Each row is a point. The window is the flat piece filled in between its corners: a triangle in 3 columns, a solid with four corners in 4, and so on. A path goes straight from each point to the next, and from the last back to the first. After which points does the path pass through the window?
In the rows, zero is written as 128.

Window (4 x 4):
[[173 131 117  96]
 [ 89 166 140 159]
 [164  78 100 134]
 [111 145 104 126]]
Path:
(1): [163 109  82 153]
(2): [127  96 142 117]
(3): [126  96 101 103]
(4): [181 107  88 133]
(5): [106 180 117 154]
(6): [ 86 163 144 120]
(7): [152  77 147  95]
(8): [192  96  67 129]
(9): [173  98  93 144]
(10): [117  80 123 109]
(11): [138  97 129  77]
(12): [167 134  83 132]
(13): [180 120  73 135]
(14): [153  98 130 108]
(15): [149 108 148  84]
(16): [164 149  94 118]
Through the window after points: 1, 9, 13, 15

Window, 6 rows:
[[ 98 109 134 144  80 142]
 [143  68  89 162 149 122]
 [145 121 128 169 159 147]
 [196 117 134 187 145 126]
 [ 93  85 147  93  90 140]
 [187 154 107 165 141 133]]
Path:
(1): [ 90 109 140 136 127 103]
(2): [ 86 105 138 115 105 100]
(3): [126  58 147 113  97 186]
(4): [183  91 139 156 110 176]
(5): [162 112 121 164 153 109]
(6): [145 137 111 153 133  99]
(7): [182  84 126 165 128 154]
(8): [142  75 124 107  96 169]
Through the window after points: 8

Window (8 x 8):
[[134 129 130 140  79 130  96 158]
 [145 126  66 151 116 117 149  92]
 [144 121  98 136 179 148  97  80]
 [ 65 119 209 107 168 114 162  95]
 [152 146  70 142 159 120 119 152]
 [ 70 127 200 181 195 133 148  84]
 [133 132 208 134 142 141 188 103]
 [108  97  82 138 116 183 104 182]]
Path:
(1): [123  74 152 144 167  98 155 160]
(2): [ 99 140 133 134 134 140 137  90]
(3): [121 156 135 137 119 134 111 138]
(4): [134  67 133 157 105 130 112 131]
(5): [160  87 169 145 148 115 143 117]
(6): [ 96 174 173 131 139 161 189  97]
(7): [122 178 129 108 129 172 143 111]
(8): [137  98 130 143 136 130 132 129]
Through the window after points: 1, 3, 5

Window:
[[119  86  78  92 120 113 124 121 163]
 [139 188 149 160 139 100  96 129  96]
 [111 120  68 112  82 120 110 125 215]
 [165 129  95 164 111 155  89 137  77]
 [148 136 162  84  97 149 128 100 137]
 [173 108 122  89  79 128 147 197  79]
 [ 69  94 102 166 101 118 123 174 107]
 [167 125 149 112  93  97  84  83 172]
 [ 76 113  78  84  65  95 117  93 171]]
Path:
(1): [111 127 122 101 111 113  94 135 109]
(2): [151 127 126 113 105 144  56 135 131]
(3): [128 118  99 137 103 117 156 130  93]
(4): [150  92 128 152  90  93 171 102 141]
(5): [126 125 105  93 106 131  89 154 109]
(6): [138 164 117 103 108  93  29 156 147]
(7): [124 123 104 151 109 120 150 110 117]
(8): [147 153  97 157 140  87 152 115 117]
(9): [108 101 151 113  69 165  46 164  95]
(10): [ 94 120 109 147 122 118 102 170 106]
(11): [113  99 111 146  74 119 144 144 116]
(12): [202 120  95 146  65 109 146  94  79]
(13): [128 128 113 135 122 144  73 139 129]
(14): [137 116 105  90  91 129  76 131 141]
(15): [152 119 113 142  92 111 195 156 140]
(16): [161 104  94 155  80 116 163 116 143]
Through the window after points: 10, 12, 14
